Rows are points. A path goes straight from each point to the next, and from the last back to the first. The post is the endless flat space through its rows: a point in 2 columns, a line in 3, a plane in 4, and so on, so that a path can go around it. How many times does the path go around the post? Going back the other way cancels.
In the rows, zero is written as 128.

Post (1 x 2):
[[129 129]]
Path (19 x 2):
[[155  91]
 [185 130]
 [139 155]
 [100 162]
 [ 97 177]
 [134 144]
 [151 125]
 [173 135]
 [114 177]
 [ 71 152]
 [115 147]
 [140 160]
 [194 125]
 [180  80]
 [175 133]
 [159 163]
 [185  90]
 [133  75]
 [121 111]]
Times around: 0

Post (7 x 8):
[[ 97 129 221 124 106 145 105 131]
 [146 119 163 119 143  91 164 184]
 [157  78 108 125 151 148 109 136]
 [ 67 137 170 136  94 110 163 103]
 [143 122 103 194 148 111 129 114]
 [ 97 139 204 103 142  82 126 132]
 [183 106  91 145 114 129  99 119]]
Path (23 x 8):
[[135  98 133 162  92 109  67 143]
 [125 149 129 193  84 115 107 101]
 [168  73 110 183 101 134  84 148]
 [142 145 162 171  89  93 141 101]
 [215 117 150 118 211 121  78 107]
 [135 153 102 132 164  69 147 126]
 [123 127 115 132  58 124 151 128]
 [ 90 109 182 106 163 101 107 199]
 [113 156 131 145 113 110 182 153]
 [144 120  95 178 137 123 190 143]
 [101 114 135 100  93 148 104 127]
 [120  90 107 170 150  99 100 144]
 [ 96 132 146 125 136  45 132  99]
 [ 47  77 104 131  88 117 132 107]
 [ 74  88 118 100 130 176 113 104]
 [110  55 150 111 169 125 117 177]
 [171 133 174 133 123  62  83 132]
 [ 91  87 155  89 199 107 128 102]
 [142 187 177 204  99 179 148 145]
 [ 92 150 112 199 101 113 125 108]
 [123  93  92 158 158 107  98 102]
 [140 121 216 142 124 103 112 139]
 [156  97 113 137 133  74 158  97]]
Times around: 2
